Each row is a point. Each copy is the shape, with its points in the same order, stretched, turned, moved and blurred by noise. Is it also mirrored, or only turned?

Shape (5 x 2):
[[  4 -33]
 [-17 -51]
 [ -6  60]
 [ 11   4]
 [ -8 -23]]
Copy 1 (5 x 2):
[[-33  14]
 [-60   1]
 [ 48 -41]
 [  6   4]
 [-25  -3]]
Copy 1 is: mirrored
Copy 2 (5 x 2):
[[ 10 -36]
 [ 32 -41]
 [ -8  36]
 [ -5 -10]
 [ 17 -23]]
Copy 2 is: mirrored
Copy 3 (5 x 2):
[[ 11 -32]
 [ -6 -58]
 [-32  55]
 [  4   5]
 [ -5 -24]]
Copy 3 is: only turned
Copy 4 (5 x 2):
[[  8 -27]
 [-11 -45]
 [ -8  60]
 [  8  11]
 [ -7  -7]]
Copy 4 is: only turned

Shape (8 x 3):
[[ 17  14  44]
 [-32 -29   0]
 [  7  -2 -26]
 [-33   8 -50]
 [  6  18  13]
 [ -2  26  44]
 [ 25  21   1]
 [  3 -10 -19]]
Copy 1 (8 x 3):
[[-51  20  28]
 [-18 -46 -18]
 [ 17 -12  14]
 [ 38 -15 -32]
 [-20  15  12]
 [-52  28   6]
 [ -4  23  31]
 [  9 -20  12]]
Copy 1 is: only turned
Copy 2 (8 x 3):
[[-20  48   8]
 [ 34   6   7]
 [  0  -9 -22]
 [ 44 -13 -43]
 [ -5  31 -10]
 [  0  60   0]
 [-24  19 -15]
 [ -2  -5 -12]]
Copy 2 is: mirrored
Copy 3 (8 x 3):
[[  8 -22  38]
 [-41 -18 -37]
 [ -4  17 -30]
 [-50  46 -43]
 [ -7   4  18]
 [-14 -12  46]
 [ 14  14  13]
 [ -5   9 -30]]
Copy 3 is: only turned

Shape (11 x 6):
[[  5  17 -32  14   5  18]
 [ -2 -11 -15  22 -21  16]
 [ 33 -11 -12   7  23   0]
 [-20   1 -25  -5  22  21]
 [-13 -21  11   9  16 -15]
 [ 23  -6  14   2   7 -14]
 [-18  -1   2 -17   7  31]
 [-13 -22 -47 -21 -36  -5]
 [ 37  12  10  22 -23 -10]
 [ -5 -15 -18 -22 -20 -14]
 [ 10  -1 -12 -10  18   0]]
Copy 1 (11 x 6):
[[ -7   4 -29 -34  -6  24]
 [-23 -11   0  -5 -17  27]
 [-14 -19 -38 -23  -8 -28]
 [-12   8  -4 -60   9   5]
 [-24 -18  -1  -9  18 -22]
 [ -6 -14 -19  10   0 -28]
 [  7   7  17 -35  -1   0]
 [-57  37  14 -24 -22  13]
 [  0 -14 -31  42 -18   6]
 [-38  24   9 -11  -8  -9]
 [-10   5 -19 -29   2 -19]]
Copy 1 is: only turned
Copy 2 (11 x 6):
[[-22   7 -13  16  30   7]
 [ -6 -22  11  34  21   6]
 [  2 -23 -23 -20  10   2]
 [-52   6  -4  -1   9  15]
 [-12 -22 -16   5 -26   2]
 [ 22 -13 -17 -10 -19  -8]
 [-35  10  24  -5  -7  23]
 [-44 -11  43  13  35 -41]
 [ 49  -2 -20  25   6 -11]
 [-20  -6  22   0   4 -33]
 [-18  -1  -8 -20   0  -1]]
Copy 2 is: mirrored

Shape (11 x 8):
[[-10  -7  22   2  40 -11  11  23]
 [  3 -15 -11  17 -11 -17 -15  20]
 [ -7  15 -20  -2  -1 -15 -13  17]
 [-13  15  24 -32 -14   7   7  -7]
 [ 12  16  -8   8  -4 -14  -2  20]
 [ -9  20  -3  21  -5   4  12 -20]
 [  8  -3 -19 -19   0  11   3  20]
 [  1   6  -4  19 -17  -2   7   8]
 [ 27   6  -8 -32 -10 -16 -15  14]
 [-12  11  -4   3  14 -13   2 -60]
 [ -8   6  -6  26  -9  60 -27  -2]]
Copy 1 (11 x 8):
[[ -3   8  39   1  -6  14   1 -30]
 [-15  15 -10   2  30 -19  22  -2]
 [ 14  -2   8  28  19 -12  18   2]
 [ 28 -18  -5   5 -17  27 -19 -15]
 [ -2   5  -2  25   5  -6  16 -18]
 [  8   5  -2  25  -3 -15 -30 -11]
 [  4  -2  -2  18  -7   3  22  17]
 [ -4  15 -20   9   2 -16   1 -14]
 [ -2 -23  -4  26   4  20  27  -1]
 [  5 -32  28  27   9  -4 -54   3]
 [ 19  44 -18  35  16   0 -28  44]]
Copy 1 is: mirrored
Copy 2 (11 x 8):
[[-11 -45   2 -39 -26  -9 -12   9]
 [ 22  -3   0 -23  24   3  27 -16]
 [-10  22   3 -16  12  -1  11 -19]
 [-14  31 -15   2 -19  28 -26  26]
 [ -2   6  14 -22  29 -10 -11 -17]
 [ -4  14  16  25   9 -24  -5  17]
 [-24  -8  -1  -1  -1  28  -7 -33]
 [  5   6  12   1  34  -3   4  -1]
 [ 12  26  -3 -22   7  26 -30 -35]
 [ 25  34  18  37 -48 -24 -17  28]
 [-53  -2 -46  31  10 -34  13  -4]]
Copy 2 is: only turned
